Each row of a before or after table is a point. The points were changed in one or more steps. Then noise was added and the rows were shuffled. The steps act on how far a point lies along the listed directions, d1 being the first. What was done? A step turns or swaps two directions, mirrors them in a line or flattens them onto one, adds a multiple of one to another, or multiplies one. Angles are multiples of 10 degrees, from the lower direction toward the higher: turns from -170 to 170, lines from 10 to 170 but not 90. Use the fewest steps. Two steps may share a direction if one is a turn and the other turns, adds or multiplies; they go together, in the order done. Otherwise the lowest direction goes first.

Directions:
(1): [ 19.3 -22.0  10.3]
(2): [-10.9 -19.6 -21.4]
(3): [ 21.7   9.7 -19.9]
Before (8 x 3)
[[-2.0  9.3 -4.3]
 [-3.3  1.1  1.9]
 [-2.8  1.6 -1.4]
 [-4.7 -0.6 -1.0]
 [ 2.6 -5.5 -1.2]
 [-7.9  1.5  3.4]
 [ 5.0 -5.2  1.9]
 [-9.6 -2.5  4.8]]
After (8 x 3)
[[-11.5   4.9   4.3]
 [ -7.2  -2.1   1.4]
 [ -6.4   0.1   2.2]
 [ 12.7  -1.3  -5.6]
 [-12.7  -4.0   7.0]
 [-12.7  -0.6   7.9]
 [  7.5  -3.1  -6.2]
 [ -5.6   0.3   3.9]]
Steps: add 1.5 times d1 to d3

Directions:
(1): [  8.3   8.8 -16.1  16.1  21.1  28.5]
(2): [ -3.5 -16.3  15.6  19.4 -23.8  21.5]
(3): [  9.8 -14.2 -24.4  23.7  -6.9 -20.5]
(4): [ -3.8  36.0  -5.8   9.0 -22.3  -1.9]
Before (11 x 6)
[[-1.5  0.7 -0.6  1.4 -1.5 -0.2]
 [ 5.4 -3.2 -7.3 -5.3 13.9 -3.4]
 [-2.1  0.3  1.0  5.5 -6.0  7.1]
 [ 0.3  2.1 -1.8  0.7 -0.4  0.2]
 [ 0.5  2.0 -0.5 -4.7  4.1  1.1]
 [ 5.6 -3.4 -7.5  5.7  4.4  3.6]
 [-2.3 -3.4  3.9  4.9 -4.4  2.5]
 [ 5.5  2.5 -9.9 10.2  4.1  4.2]
 [-1.8  2.4 -4.2 -0.4  8.7  6.2]
 [ 3.3 -2.5 -2.5 -0.7  4.5 -0.8]
 [-2.6 -0.1  2.8  4.7 -6.3  5.7]]
After (11 x 6)
[[  1.7  -1.1  -0.2  -2.3   0.4  -4.2]
 [ -2.0   0.1   0.6   0.1  -0.7   0.4]
 [ -1.6  -2.4   2.0   5.9  -5.6   4.2]
 [  1.4  -5.0  -0.5  -1.4  -6.0  -9.1]
 [ -0.1   0.3  -1.1  -0.2  -1.1  -1.4]
 [  1.0  -4.7  -0.9   0.8  -7.6 -13.6]
 [ -3.1  -2.8   5.0   4.6  -3.6   4.3]
 [  2.2   0.8  -4.7  -0.2   3.0  -1.0]
 [ -0.7  -3.0  -8.6   3.4   1.4  -6.9]
 [  3.4  -0.7  -5.1  -7.3   5.4 -11.0]
 [ -2.0  -3.8   0.6   5.1  -7.2   3.2]]
Steps: turn d1 and d3 by 110 degrees; multiply d4 by 0.4
